Every row gives one point. To make a cloud, some directions were put in groups of two or more. Within a group, all points are equally far from the middle, so they leave a hole (a ring in 2 directions, a hollow ball in 3). The other directions are filled evenly. Then the cloud was stretched, turned, moved and blurred a little. Count the holes, and give their numbers of directions, smallest first.

Cloud:
[[  2  31  27]
 [-19  48 -25]
 [ 25  13  45]
 [ 45  -3  -6]
 [ 60  23 -10]
 [ 24  31 -30]
 [ 63  26 -19]
 [ 10  29  51]
 [-17  28 -32]
 [-31  37   1]
 [ 41 -15 -20]
 [-13  23  35]
 [ 21  28 -15]
 [-17  32  23]
 [ 21   8 -23]
 [-19   0 -14]
 [  2 -13 -11]
 [-23 -15   9]
 [-40 -30   5]]
Holes: 0

Cloud (32 x 4):
[[ 12 -15  36 -38]
 [ 56 -22  -9 -14]
 [-40  -3  22  27]
 [-24 -50  -9  39]
 [-42   5  -5  -5]
 [ -3 -47  37  13]
 [ 12   4  24 -43]
 [  1  25  11  33]
 [  2 -39  44   1]
 [  6  28 -28 -21]
 [-40   6  15  26]
 [  5   7 -52  -1]
 [-12 -43 -44  -6]
 [-29 -22  37  25]
 [-16  24   8  32]
 [ 12 -31  43 -25]
 [ 61  -6  -7 -12]
 [-35 -25  -2 -27]
 [-17  27 -24  -4]
 [-33 -49 -26  31]
 [-51 -10  11  21]
 [ 16  -1  48 -17]
 [-17  21  12  31]
 [  3  25  14  31]
 [-16 -52   5  38]
 [ -1  12   4 -40]
 [  2 -43 -39 -20]
 [ 11  11 -15  42]
 [-45 -18  -4 -14]
 [ 11  21  -1 -39]
 [ 17 -52  17  15]
 [  9 -23 -50 -12]]
Holes: 2 (2, 2)

Cloud:
[[  9  32  -6 -58  29 -21]
 [ 18   8  12 -66  10  21]
 [-11  47 -41 -32   2 -33]
 [ 18 -27  19  27 -31 -40]
 [ 21  33 -15 -61  26  -7]
 [-45 -36  13 -12  -8 -18]
 [ 34  -5   2  35  42  17]
 [ -8 -19  28  27  -9  32]
 [-39  12 -57  -7   9 -10]
 [-43 -14 -13 -51  -4  21]
 [-12  13 -42 -14 -47  -2]
 [ 42 -15 -47  16 -17 -11]
 [-18  28  27   8  21   3]
 [-33 -14  25  19 -29 -12]
 [ 31 -28  15   4  29  17]
 [-35  -5 -45 -10   2 -39]
 [  8  25 -11 -34  35 -40]
 [  2 -28 -49 -28 -13  -8]
 [ 47  35 -15   3  -3   6]
 [ -6 -30  -9  48  25 -28]
 [-21  41  10 -40   3   1]
 [ -1  -3 -47 -29  15  25]
 [ 33 -35  14  20 -35 -22]
 [-26  13   4 -13 -36   7]
 [  5 -11 -20  -9  18  47]
 [-20 -39  24 -14 -24 -29]
 [ 62  19 -17  27   6 -18]
 [  4   4 -26 -52  27  12]
 [-24 -19 -19 -31 -39  34]
 [-20 -24 -25  51  12  25]
 [-29   1 -25 -19  17  39]
 [ -2 -49  12 -21  -4  -8]
 [-26 -10 -15 -39   1  43]
 [ 42   3  -8  23  -5 -57]
 [-25  20  10 -34  36 -20]
 [ 33 -22  39  11  12  23]
 [  1 -40  27  39  -7  26]
 [ 42  -2 -50  20 -19  -5]
 [ 22 -20 -13  57 -31 -14]
 [-27 -23 -36 -15 -41  28]
 [ -6 -15  -9  14  35 -36]
 [-15  -5 -39  42  20  22]
 [ 10  33  -9 -62 -26  -1]
 [-47 -24 -14  32  14 -17]
 [-22 -30  -9 -57 -34   0]
 [-41  -7   7 -18 -16  34]]
Holes: 2 (3, 3)

Cloud:
[[ 11 -21  17   4 -21  18]
 [ 11  36  31 -25 -25  -7]
 [-29  27   6  19   7  43]
 [  2 -10  14  26  15 -21]
 [  9 -16  68   8  16  19]
 [  9  -3  29 -57  28  27]
 [ 39 -21  26 -28  17  49]
 [ 52  22  22 -16 -32 -17]
 [-18  52 -19  30 -25 -12]
 [-19  35  11 -13  28   4]
 [-23 -14  23  52  12 -29]
 [  9  49  11  29  29 -21]
 [ 34 -16  23 -33  20  48]
 [-13  33  30   5  20 -42]
 [-10  -5  37 -10   8  47]
 [ 33  -9  -7 -11   5 -11]
 [  3  -2  32 -13  64   6]
 [ 25 -34  35   8  17 -36]
 [  9  17  11   7 -37  79]
 [ -2  25  -4  11 -29 -17]
 [ 44 -22   9 -10  25  12]
 [-34  -2   2 -71 -11  48]
 [-28 -24  27 -21  50 -13]
 [ 24  19  -1  14 -68  51]
 [-13   5 -14  13  -3  18]
 [  2 -20 -23 -44  11   6]
 [ 11  37  32   7  21  22]
 [-39 -18  21  43  -2 -45]
 [-18  18 -20 -43  12  33]
 [ 11  -8  30   2  12  30]
 [  4  40  11  -9 -56  52]
 [ 16 -19  26 -40   1  22]
 [-27  21  -3  23   9 -32]
 [ 18 -25  61  -5   6  -3]
 [ 14  -9  -4 -22 -22 -35]
 [ 27   7 -24   0   8   7]
 [  0 -42   7 -33  -9  57]
 [  0   6   8  27   1 -27]
 [-16  31   8 -20  -7  78]
 [ -2   1  -5  17   3   4]
 [-41  22  11  12  17 -65]
 [ 14   3 -13  44 -41  13]
 [-15  19  11 -33  48   8]
 [ -4  50  14 -32 -43  62]
 [-35  29 -12  19  -2 -49]
 [-36 -21  26  12  32 -31]
 [ -1 -57 -29  -5  13  -8]]
Holes: 0

Cloud, 86 rows:
[[ 22  25 -55  13  -3 -54 -11  -3]
 [-23 -29   8   2   7  42   5  -5]
 [-17 -19 -16 -38  15 -18 -49  38]
 [ 10  14  33  37 -16   3 -25 -12]
 [-21  37  39   1 -26 -13 -46 -14]
 [-68   0  26 -12  -9  11  -4   4]
 [-20  -2  14 -15  49 -39 -33  22]
 [ 10   0  12 -28 -27   0  27  19]
 [ 49  11 -11 -34  -4  12   5 -51]
 [-41 -31  11  -2 -17 -41 -14  38]
 [  9  44  38  15   7 -27  25  19]
 [ 32  23  -7  26   0 -26  19  18]
 [-31  -3  -2  15  17 -27 -41  33]
 [ 12 -29  -6 -49  31   2   7  17]
 [-19  38  35   2  32 -22 -26  23]
 [ 24  59  37 -23   1  -1 -46  13]
 [-20  22   3  19   0 -29  13 -33]
 [-35  -6 -19 -31 -29 -33  16  -6]
 [-20 -13 -36 -61  42   4   6 -18]
 [ 48   7   8   3  48  38 -32   6]
 [  2   1 -31 -22 -15  13  37   3]
 [-13 -32  -2 -11  50  13 -40   3]
 [  5 -30 -58 -44  42 -26  -3   1]
 [ -5   5 -12   9  10 -33  38  18]
 [  8  19  32 -12 -25  25   5 -44]
 [ 44  63 -37 -22  38  -3   3   3]
 [ 33  -7  12 -17   4   4 -74 -21]
 [ 31 -35 -19   1  32 -24  16   4]
 [ -8  37 -23 -45 -26  -5  10   2]
 [ 38  11   5 -25  -3 -14  20 -48]
 [ 39  37  33  15 -40  38 -32   6]
 [ -8  51  21 -17 -33  34 -22 -14]
 [  1 -64  -4  21   8   1 -20  22]
 [ 46 -38 -10  16  33  -4 -28  10]
 [ 19  -8 -33   7  18  -2  44  -8]
 [  8   6 -10 -34 -15  17 -79  18]
 [  3   9 -14 -48  12  58 -53   2]
 [ 13 -37 -32 -34 -16  17 -10 -37]
 [  8  -9   6 -44   0  -1 -23 -58]
 [-38 -40  33   3  42   4  -2 -19]
 [ 57  -1 -47 -23  21 -32 -20 -36]
 [-14  23 -27 -16  44 -14 -26 -27]
 [ -2   7  12 -11  56  45  20 -30]
 [ 35 -19  38  11 -21 -30 -25  -9]
 [ 22   0 -52 -23  54   9   2 -25]
 [ -6  -6  17  19  12 -38  27  22]
 [-10  33 -13  10  -6 -25 -40 -28]
 [ 38 -19  -5 -23 -32 -37   2 -23]
 [ -4 -35  -7 -23  34  48 -29  -2]
 [ 38  30  12 -51  19 -31 -13 -15]
 [ -9  33 -21 -34 -36 -27 -12 -21]
 [ 21  29   1  20   8  21  29 -35]
 [ -4 -30 -33 -49  14  34 -41 -23]
 [  7   5 -70 -50 -13 -22 -28  10]
 [-26 -12  32 -48  24  56   4 -21]
 [  4  31  43   3 -41  18 -34   2]
 [-43 -37   6  18  14   1   7 -15]
 [  1  31  -9 -35 -12   4   5  43]
 [ 12  11  24 -13 -26  27  -2 -45]
 [-41   8  15 -20  27 -24 -19  43]
 [-15  49  -3 -36  -5 -26 -30 -37]
 [ 36 -35 -43 -53   3 -12 -38  14]
 [ 14  36 -27 -52  -3  12 -44 -35]
 [-62 -10  17   9   4   7   3   4]
 [-47   0  10  -3   5  29  25  -5]
 [-70 -11   8 -15 -19  -7 -19  -2]
 [  8  26   7 -55   7  38 -43 -33]
 [ 30  38  18   0  -1 -15  46 -25]
 [ 16  22   4  16  11 -25  43   8]
 [ 24  20  17 -38  -4  17 -71   1]
 [-12  45  28  21   9   1 -32   2]
 [ 38  16  22  13 -42 -22 -25  11]
 [-31  34  16 -11  37 -15 -37 -24]
 [  5  17   4 -66  11  42 -19 -38]
 [  3  54  42   5   7 -23 -24  19]
 [ -3  13 -20 -37  21  -1 -21  46]
 [-34  33 -23 -35  51  21   0  -8]
 [ 17  28  -1 -21 -43 -43  -8   4]
 [ -2   2 -30 -41  49  59  -6 -12]
 [ 24   9  24  -2  11  22  -5 -51]
 [ 20 -11  41  -4  40 -19 -13  -4]
 [ 35  37  35  28 -22   0 -23  13]
 [ 22  -8  -8  -3  -7  21  24  38]
 [ 19  18  -4 -16  14   4 -70 -30]
 [-31  46 -25 -33  46  -2  20  -3]
 [ 26 -32 -17 -11  44 -25   6   6]]
Holes: 3 (2, 2, 2)

Cloud, 90 rows:
[[ 49   6  14 -30  -2  -4  11  48   0]
 [-32   0  20  11  23 -14 -22 -14 -25]
 [ 29 -42   2   2 -21  -5 -35 -28  41]
 [-26 -26  43 -15 -27 -14  23  44  31]
 [ 17 -16   7  27  15   5  -9 -41 -17]
 [ 10  22  -5  43 -33 -41 -12 -32  22]
 [ -2  -8   0  63   9 -40 -17  20  29]
 [-12  49  -3  -9 -37 -15  22  38   5]
 [-46 -11  24 -18   4  -8 -27 -35  -8]
 [-28  34 -22  15 -34   2  23  30 -31]
 [ 53 -36  33  43   5 -39   4  11  10]
 [ 10 -28  19  53 -38  -7   8  -3  68]
 [ 46 -37  16  33   8 -38  21  38  48]
 [ -5   0   3 -35 -40 -37   6 -31 -20]
 [ 35 -28   9  25 -57  -4 -26  31  41]
 [ 18 -21 -12  24 -22   4  10  -2  78]
 [ -6  43 -11   3   7 -43 -37 -46 -32]
 [ -7  -6   2 -12 -44   3  43  33  28]
 [-23  46 -18  10 -54  26 -16 -12 -17]
 [-52  12  34   0  -9 -10  15 -27   4]
 [ 43   0  45  -9 -35 -45 -46  25  20]
 [  2  24  15  -1 -19  13 -34  50 -12]
 [ 16 -29   1  45 -16  10  -5  -3  85]
 [ -3  -9  38  -2  -4   1   0  11  77]
 [ -3 -10 -10 -40  12 -24  17 -15   0]
 [ 18 -36  18 -19  10 -59 -17  29  21]
 [ 24 -41  -1  33  -8  15 -42 -22  30]
 [ -7 -11  31  38  15 -25 -24 -10  58]
 [-11  59  -6   6 -23 -53 -10  13 -52]
 [ 19 -10  28 -36 -31 -20  16  17  48]
 [ -8  57  12  -4   5   4  32 -32 -10]
 [-16  -2  -6 -21  12 -19 -13 -24 -48]
 [  4  30   5  -2  11 -34 -56 -35 -27]
 [ 16  -7  38   9 -17 -38 -47 -38  21]
 [ 20  -4 -20 -26 -22 -30 -17 -16  35]
 [  8   4 -12  24 -53  -1   4  16  56]
 [  6  -5 -25 -15 -16   8 -48   7  26]
 [-18  24  45  15  11   7  -2 -31  10]
 [ 32  16  -3   5 -17  17  40 -41   0]
 [ 52 -19 -15  39 -32   0   4  16  -5]
 [ 40  -6  21 -42 -39   1   7 -20 -14]
 [ 48 -25  20  18  14   1  29 -26  48]
 [-24  28  -6  37  17  10  10   9 -18]
 [  8  -1  42  16  14  15 -29 -14  35]
 [ 30 -28 -14  39 -60   4 -17  26  20]
 [ 17   6   7  45 -27   6  33 -11  50]
 [ -6  66  49 -23 -13 -14  -6   8  -2]
 [ 44   3   3 -32   8 -12 -37  18  15]
 [ 24 -11  23  12 -44  28 -16   7 -23]
 [ 30  -7  18   4 -23  -7 -46  50  14]
 [ -7 -15  -8  24 -13 -61 -30  12 -14]
 [ 50  21   5  26  -4  21 -13 -15  42]
 [ 20 -15  18 -43  16 -40 -26   7 -16]
 [-12  13   9  44 -23 -37 -48  25 -12]
 [-13   4 -17  31 -43  -6  37  11 -14]
 [  2  16   6   2  -7   1  51 -16  33]
 [-20  40 -25  39 -18  -2   2 -25  20]
 [ 50  20  29  29 -14   7 -16 -41  11]
 [  8  35 -30 -36  10   1  14  10 -15]
 [ -6  28  25  45 -32 -43 -31  11  -4]
 [ -6  35  42  22  -5 -39 -21 -43  -4]
 [ 20 -72  13  24 -20 -28   0  17  14]
 [ 13 -37   8  49 -41  -8   1 -37  32]
 [-24  25  35  23 -16 -11  29  22  -7]
 [ 14 -31  34  14  -5 -15  43  37  20]
 [ 19 -22  44   7  -5 -51  -2 -32  42]
 [  6 -50   3  10   3   2  37   9  -6]
 [ 15  -9   9 -14  17 -40  17  52  42]
 [ 45 -14  -6  29 -56 -29 -12  13  32]
 [-18  34  13 -45 -38 -19  -2  -5 -61]
 [ 51  15 -17 -28  -6 -17  13  40  -7]
 [ 14 -52  13 -20 -15   4  28  27  -8]
 [ -9  41   9   7   8 -23 -52 -37 -20]
 [-34  39 -12   4 -44   9  20 -23 -36]
 [-13  33   7 -11   5 -44 -59  29 -21]
 [-20 -25  23  54   5   4  -1 -22  54]
 [ 17 -33  10 -29 -55 -13 -24  11 -15]
 [ 19 -25   2   6  -5  -7  37 -43  22]
 [ -6  19  20  -3  29   0   4 -33 -30]
 [ 56 -43   4  31   3 -11   0  36  56]
 [ 33  -2  31  32  20 -13 -25  43  47]
 [ -7  32  27  16  -9  -1 -13  61  11]
 [  9  14  24 -40 -25  11  43  -8  -8]
 [ -7  48  30 -11 -34  -4 -33  34 -14]
 [ 10 -11   6  58  15 -35  -7  -6  -2]
 [ 23  60  12  29 -23  -8  22 -24 -15]
 [-38 -10   9 -16 -32 -21  33  14 -27]
 [-10  50  11 -37 -30 -64   2  -6 -35]
 [-42  53  14 -26 -33   2  11  -4 -41]
 [-37  -5 -12  21   5   1  -4  34  66]]
Holes: 2 (2, 6)

Cloud, 98 rows:
[[-26  11 -17 -21  23   0  51 -41   6]
 [-48 -15 -25 -50   9   1  41 -21   3]
 [  0  18  10   5 -50  -2   3  11   3]
 [  9  17  13  49 -13 -36  43  12  11]
 [-61  -2   0  13  15 -40  -3 -24 -19]
 [ 18 -33  23   6  -6 -15  11  11   8]
 [-29  20  13   9  -9 -43 -23   7  11]
 [-66 -23   8 -18 -15 -51  32   8   0]
 [ 27  22   2   3  -7  13  53  -6   6]
 [-54 -42 -37  -5  22  10  20   4  13]
 [ 59  41  27 -28   2   6 -28  29  -2]
 [-16 -28  24  43  16 -34  38   6 -37]
 [ 11   1 -15 -12 -13  29 -27  -4 -29]
 [ 60  54  22  31   0  20   1 -31   5]
 [-33 -21  -5 -16   9 -33 -21  37 -12]
 [ 13   4  49  -1   9 -19  39  -5  24]
 [-31  14  38 -53  47   8  -1  30   9]
 [-26 -16  18  -5  26  28   3   8 -53]
 [-37  23 -13 -50  17 -61  -3  -7  12]
 [-17  20 -33 -10   1  25 -17  -9 -19]
 [ 15  32  39 -58  25 -60 -33  20  -7]
 [-43 -17 -17 -18  37 -10 -16  20 -36]
 [-83 -22  14 -11  -3 -30  41  30   2]
 [-10 -34 -30  17 -17  28  62 -56   2]
 [ 29  38 -14  15   6 -34 -14 -59  31]
 [  1 -12  -8   9 -21  21 -25  -5   9]
 [-15  13  25 -31  24 -43  -2 -39 -50]
 [ 11   3 -17  35 -29   5 -16 -12  -2]
 [ -7  30  -1 -23   5  -8 -48 -30 -41]
 [-14  23 -16 -19  22 -20  49 -12  10]
 [-35  -8   3  57 -15   2   1 -28 -19]
 [-21   4  45 -41  23 -35 -34  -2 -25]
 [  7   6  38 -22  50  15 -23   5  10]
 [ 26  37  20  14   2 -48  14  19  29]
 [ 29  24  24 -27   4 -55 -44 -13  -2]
 [ 27  26  18  44 -32  26   6 -43  10]
 [-33 -26  17 -52 -13 -14  -3   5  -8]
 [-59  -1  13  28  14 -36  47 -22  -8]
 [-49 -30 -27   5   7  11  58  10  15]
 [  0  13  33 -20  -3 -43   1  59 -36]
 [-58  -1  -8  -3  -6  -6  -2 -11 -58]
 [ 10 -13  31   4  10  35  48   1  10]
 [ -9 -26  -5  -1  -6 -15  58 -49 -53]
 [ 41   7  17 -14  27 -44  28 -21   9]
 [-14  -9  -9  35   3   9  46 -80   4]
 [ 11  51  30  47 -11   7   7  -8 -37]
 [ 20  14   6   9 -46   3   4 -22  18]
 [-77  -8   2 -28  22   4 -18  -6 -12]
 [-19 -42 -21  48 -27  23  32 -12   5]
 [-20  32  19 -23 -18   7  14  37 -15]
 [ -8   5  22   8  13   0  74 -24 -16]
 [-23 -34   2  34  -8 -54  26 -23 -15]
 [-30 -22  -2 -45 -16 -30  35 -26 -19]
 [ 47  30  31 -25  -9 -15 -44  -3 -17]
 [ 25  -2   0   9  30  -6  22  38  11]
 [ 20   2  21  64   7 -17  46   8  -6]
 [ -1   4  16 -16 -18 -56  18   7 -51]
 [-54  12  31 -33  41 -19  15  57 -20]
 [  9  16  37  37   9 -59  27   1 -43]
 [  6  57  19 -21   8   7  -9  34 -22]
 [-20 -41   1 -18  29  16   4 -34   0]
 [-78 -38  -2 -11  10  -1  38 -42 -40]
 [ -7   5  -7  14  -1 -11  -1 -15 -68]
 [-26 -25 -24  21  -2  49  45 -48  -1]
 [ 53  29  26   6 -15  -7 -26  29 -25]
 [ 16   4  23  25  -5  40  63 -28 -11]
 [ 25  -8  30   4  17  25  22 -40 -23]
 [ 41  33  12  58  -7  29  32 -27 -13]
 [-14   8   4 -29  48  -2  38  19 -23]
 [-60 -14  26  27  23  16  35  27  -9]
 [ 25  10  -8  39 -46 -21  10 -33   0]
 [-22  10  15 -31  28 -18  11  48 -48]
 [ 31  65  26 -15   4 -17   5   0 -16]
 [-21 -36  -3 -18 -33  11   7  17  -2]
 [ 13  56   3 -23  -2 -28 -32 -34  16]
 [-25 -22  12 -22  -1 -47  47 -34 -46]
 [-13 -36  -2   1   8   4  -4  33 -11]
 [ 12  22  -9  50  20 -12   9 -18  33]
 [-40  -2   8  11  25 -37  14   1  40]
 [ 37 -20 -18  25 -18  -8  34 -65  -5]
 [ -9  37 -20 -33  12 -27  20   5  11]
 [-31  -9 -17  27 -21  31   9 -26 -49]
 [-11  18  -3  59   0 -11  46 -35 -16]
 [-31 -48 -19  -2  18 -22  25  11  -9]
 [ 32 -11  11  29   4  37  31  17 -15]
 [ 10  16  29   3  50 -61  -7  11   8]
 [ 17  -1   3   3   2  25  57   4  24]
 [ -2  31  43 -15  -8 -29   2   9  29]
 [-43 -32 -26  -9 -20  33  51 -21 -27]
 [-27  35 -10  15  25  11 -16  18  -6]
 [-40 -37   1  -3 -20  44  40 -36   1]
 [-26  39  36  23  19   3   6  -1 -39]
 [ 17  -8  21 -33 -20  -7  -7 -29  -9]
 [-20  29   6  -1  27  43 -22  24   6]
 [-36  20 -16 -21   4  -1  18  37  -5]
 [ 10  12   7 -53  36 -65  -2 -30  -6]
 [  6 -10 -15  34   6  11 -20 -47   3]
 [ 77  43  30  -4   7   9 -17  -5  17]]
Holes: 2 (2, 6)

Cloud:
[[-21 -25 -20 -16  17  45 -23  20 -44]
 [ 48  31 -31 -37  15 -23   9   9  10]
 [-26  28  -8  15  23   0 -24 -31   2]
 [ 24  -8 -34  -9 -34  -3  -2   6  76]
 [  4 -23   0 -21  27   7  33  29 -39]
 [ 32 -11 -27  20  53 -20 -10  -6 -12]
 [-12 -52  36 -15 -16  35   4   4  -1]
 [-15   9   3 -46 -20  41  -7   4 -64]
 [-18  21  24 -44 -20  58  25  -2   6]
 [-10  16 -26 -64 -25  -3   4  22 -52]
 [ 22 -14 -48 -19 -29   9 -15 -14  38]
 [ -3   9  40 -61 -38  33  48  14   2]
 [-28  14 -12 -50  -2 -31  -4  37 -14]
 [ 63  10  -1  -2 -41 -22   0  50   9]
 [ 23   4 -23 -61  23 -31  15  -4 -10]
 [-27  -8   6  -1 -30  27  15  33  11]
 [-29  24   0 -28  11  44   6 -26  30]
 [-24   0 -29  -6  56  15 -43 -48   4]
 [ 33 -13 -24  -2 -36 -20 -22  55  22]
 [-23 -14 -44   1  21   5  -8 -17  38]
 [  9   9 -47 -34  53 -12 -34 -23   2]
 [ -4 -31  20 -29 -27 -28 -19 -25  -4]
 [ 27  -4 -14 -29 -13 -26  34  29  61]
 [ 22  33 -30 -40 -23  31  -6  33   8]
 [  1 -36  21   5  39   8  -4 -15  41]
 [-17 -11 -25   8  57 -34 -46 -20  10]
 [ 29  -3 -12 -24 -52 -38  38   3 -12]
 [  9  -8  12 -75 -60 -24  25  37  -6]
 [ 34   5 -21 -25  28   6  30 -16  33]
 [-18 -16  -8 -54 -37   1  49  46 -11]
 [-25 -31  13 -17  -3 -38  21 -18  24]
 [-16 -44  -2 -38   9  37   4 -29 -24]
 [ -2  36 -24 -30 -62  -9   5  15  26]
 [-24  23 -42 -37  -6  22   8  12  26]
 [ 49  30  10 -20 -32 -17 -19  -9  27]
 [-27   4  24  -5 -14  -1 -34 -15  18]
 [ 33 -10  15  11  -6   6  38  17 -28]
 [ 38 -31  -8  16 -16 -34 -30  30  23]
 [ -2 -19   2 -23  38  21 -19  -8  53]
 [ -9 -14  -6 -11 -24 -25  49  20  17]
 [-21 -20  -4 -22  -9 -55  15  -6  13]
 [ 15   5  11 -52  -8   0  26   7 -65]
 [ 48   8 -36  -5 -25 -35  -5  23  67]
 [ -9 -25  -8  -2 -18 -25 -49  14 -12]
 [ 37 -10 -15   4 -36 -26 -44   3   2]
 [ 28 -13 -10  -2  11  49  -6  -3 -26]
 [ 53   0  -4  -6 -53  16  41  40   1]
 [ 20  33 -20  -5  40 -33  -3  -9  23]
 [ 22  -1 -29 -48  -7 -55   0  27  34]
 [ 23   9   3 -29  -7 -23  37  40 -40]
 [ 23  -7 -29 -19  -1   1 -48 -34  16]
 [-40 -10  17 -22 -28  -2 -20 -16  29]
 [  8  11 -38 -39 -32   5 -13  26  56]
 [ 43  -2  20 -23  14   7  -3  28 -37]
 [-57 -11   6 -11  -3  15  15  11 -18]
 [ 27   9   6  -3 -16  11 -37  22 -32]
 [  1 -31 -18 -21  -4  35  18  27 -41]
 [ 27   4  27   2 -68  20  44  10  -2]
 [ 39  -8  -2 -10  -1  12  28  42 -30]
 [-12 -25  48 -25  18 -15 -21 -19 -19]
 [ 28  -6  37  -2  -9 -19  11  37  -1]
 [ 18 -13 -10  -4 -72  25   6  38   4]
 [ -9 -31 -27 -38 -49  10  -3   2 -24]
 [ 41   1 -22   1 -25 -53   5  47  19]
 [ 12  44   9 -16   4  -9   4 -36 -14]
 [ 26  -7  48 -28  21   7   5   4   7]
 [  5   5  37 -10  40  -6 -16   1 -30]
 [-19 -43   7 -32  -8  37 -16  21  24]
 [ 13 -18  15 -18  21  55  15  -9 -28]
 [-46  -2 -17 -54  14  48 -15  21 -43]
 [-33 -27 -22 -55  15  51 -24  18 -32]
 [-14 -36 -37 -48 -22  30  -4  40 -13]
 [-21   2 -22 -24 -11  -2 -26  35 -54]
 [ -2  10   9 -88 -38   0  36   6  -2]
 [ 20  20  34 -30 -36 -28   0  -3  28]
 [ -5  10  -8 -45 -19 -44  22 -20  30]
 [ 15 -16 -43 -33  -5 -58 -22  29  13]
 [ 61  12  13 -30 -59 -38  16   7  16]
 [  4  42   8 -46 -47 -21  25   2  19]
 [-25 -10 -17 -51  34  43   7   9  20]
 [-30  15  -1   0  24 -35 -15 -27   7]
 [-17 -20  15 -63 -25  10  -8  15 -65]
 [  5   7  29 -57 -11  34  47   6 -40]
 [-27 -43 -26 -22  20  26 -47  14 -25]
 [-15  12 -14 -53  29  34 -37 -23  17]
 [ -3  12 -23 -15  43 -43  -2   8 -19]
 [ 38  19 -43 -18 -12  -2 -21  29 -31]
 [ 35   5  15 -21 -22  19  19  21  59]
 [ 36  20   2 -27  30   1  38  -2   3]
 [-21 -34  11 -36   6 -37  16  37 -20]
 [ -8 -13  -1  -4  29 -23 -27 -28 -51]
 [ -5   8  -9 -53  55  18 -35   4 -13]
 [ -6 -52 -12  -4 -13  22   0  -4 -22]
 [ -9 -20  46 -14  31 -17  14 -26  19]]
Holes: 2 (3, 6)
